Rows are points. The ring and each string are closed loops that go straight from each point to the next, and from the last back to the first. Before rounding, they use only three directions, however many columns there are. Count how often each string passes through the ring. Passing back the other way cancels.

Ring, 9 rows:
[[ 21   5  37]
 [ 13  45  37]
 [ -1  65  18]
 [-17  55  -1]
 [-28   8 -24]
 [-20 -23 -32]
 [  2 -52 -32]
 [ 25 -56 -11]
 [ 27 -31  20]]
String:
[[ 34  58  34]
 [ 15  95  38]
 [-26  77  31]
 [-24  32  11]
 [ -7  19  -7]
 [ -3   7 -12]
 [-15  -9 -11]
 [-23 -42 -22]
 [-13 -63 -18]
 [ -7 -58   0]
 [ 10 -58  10]
 [ -2 -24  23]
 [ 17  -3  14]
 [ 30  19  22]]
Times through: 1
String (21 x 3):
[[ -6 -74 -49]
 [ -8 -63 -60]
 [  7 -22 -42]
 [  2  -9 -23]
 [  2 -11 -39]
 [-23 -26 -52]
 [ -2 -19 -49]
 [  0 -14 -27]
 [ -7 -17 -14]
 [-27 -40 -10]
 [-16 -63 -24]
 [ -6 -38  -9]
 [  9 -12  -7]
 [ 28 -31 -21]
 [ 47 -71 -33]
 [ 33 -85 -21]
 [ 16 -88 -11]
 [ -3 -46   1]
 [  9 -24  -8]
 [ 30 -39 -33]
 [ 21 -69 -50]]
Times through: 1
